Every row gives one point. Each copy is the shape, with its points in the same order, turned, moved and blurred by noise. Say if it was mirrored as well.
(in the rows, 100 means zero)

Shape:
121	134	69
84	94	115
177	87	165
64	55	112
66	97	38
102	115	155
94	71	77
Copy 1, 7 rows:
85	143	53
112	110	106
10	71	117
147	74	109
156	126	44
76	122	139
125	89	68
Copy 1 is: mirrored
Copy 2:
128	121	136
96	77	89
85	173	38
54	56	93
95	63	164
119	99	50
69	89	125
Copy 2 is: only turned
Copy 3 (7 x 3):
147	90	78
85	91	112
51	34	29
53	121	124
138	150	124
72	40	109
96	132	98
Copy 3 is: only turned
Copy 4:
104	61	96
98	138	92
124	124	195
73	164	74
64	76	40
138	136	110
63	108	78
Copy 4 is: only turned

Shape (10 x 4):
59	116	87	71
91	52	124	41
93	60	115	58
82	86	105	106
79	127	119	82
61	60	140	74
99	134	110	96
110	141	91	111
113	128	111	88
100	36	107	19
Copy 1:
114	102	108	59
92	92	169	111
91	88	149	110
78	83	98	92
88	128	100	75
58	87	151	83
93	128	80	91
105	120	56	97
98	130	85	106
114	81	188	124
Copy 1 is: only turned
Copy 2, 10 rows:
125	77	110	149
57	28	112	129
73	40	103	115
112	75	85	101
96	100	102	138
69	50	61	138
101	110	107	119
121	126	123	101
93	110	122	114
51	5	130	123
Copy 2 is: mirrored
Copy 3:
84	143	124	81
154	119	106	48
144	118	109	66
108	100	125	100
76	110	103	74
131	92	137	46
72	106	89	95
65	107	82	122
85	107	73	96
181	145	101	51
Copy 3 is: mirrored

Shape (10 x 6):
88	108	67	121	84	104
75	135	86	51	71	98
75	115	71	52	134	119
103	66	160	84	71	63
85	127	88	113	92	39
125	102	93	195	130	95
91	92	97	91	73	122
114	54	126	71	70	110
73	128	110	142	97	130
155	106	78	91	100	116
Copy 1:
103	54	121	77	94	114
119	93	115	127	128	167
108	83	101	152	81	138
89	117	74	88	158	76
47	89	139	79	124	136
46	69	91	36	37	89
131	76	86	88	108	108
131	111	79	98	132	66
92	51	63	70	88	136
124	130	109	76	61	104
Copy 1 is: mirrored
Copy 2:
107	104	59	63	106	77
149	76	114	55	74	84
88	100	137	40	83	83
159	107	115	152	124	97
137	88	81	65	159	63
63	121	39	105	159	32
115	115	82	93	76	98
118	107	103	135	86	115
108	143	58	75	93	39
67	56	81	106	93	80
Copy 2 is: mirrored

Shape (14 x 8):
84	77	129	98	111	86	116	111
95	86	127	93	119	87	68	88
72	115	117	116	89	101	125	126
100	89	89	80	125	92	120	25
97	89	98	88	93	138	90	147
101	79	93	128	126	98	59	78
98	112	92	108	127	80	130	115
118	83	106	57	122	147	131	121
120	93	97	88	99	97	99	144
119	94	115	113	5	108	110	141
112	89	90	127	65	195	92	106
87	126	104	90	117	97	129	77
75	162	94	128	124	83	77	89
112	122	144	128	100	129	117	118
Copy 1:
67	73	104	124	123	79	82	117
102	63	67	134	105	70	87	123
77	94	126	145	135	111	105	98
99	54	114	93	49	54	103	124
107	106	78	108	142	101	91	66
110	94	51	132	77	65	90	118
73	113	112	106	114	72	101	128
102	86	108	61	132	81	65	65
85	104	74	91	139	99	100	109
76	73	78	110	138	187	117	101
152	104	79	109	89	157	74	54
98	82	140	105	95	69	104	116
130	120	115	159	109	68	136	141
121	99	115	128	135	117	65	115
Copy 1 is: mirrored
Copy 2, 14 rows:
88	87	85	94	72	74	116	86
99	119	88	97	104	73	145	86
103	98	68	118	60	98	86	100
158	97	108	65	124	45	107	76
93	75	103	109	83	140	121	116
98	148	107	73	118	95	116	86
113	90	92	111	84	88	83	54
126	47	124	90	69	118	128	92
80	77	119	128	85	112	110	90
78	97	123	141	50	84	74	174
129	119	134	70	67	154	99	158
150	92	77	104	88	74	94	76
137	147	56	135	109	99	93	70
128	119	102	116	32	104	114	98
Copy 2 is: only turned
Copy 3:
56	100	97	120	108	92	89	121
91	97	118	142	103	70	107	95
86	114	64	113	103	121	87	116
122	62	107	108	85	32	53	125
92	103	120	121	71	141	117	125
125	92	137	111	122	72	117	102
82	69	86	92	105	108	82	98
74	70	108	112	35	104	110	149
72	99	121	105	77	122	103	95
88	187	106	99	57	142	65	103
152	142	117	91	50	126	126	166
104	71	71	114	85	82	76	113
142	76	64	125	125	103	94	70
94	126	65	101	78	102	130	113
Copy 3 is: only turned
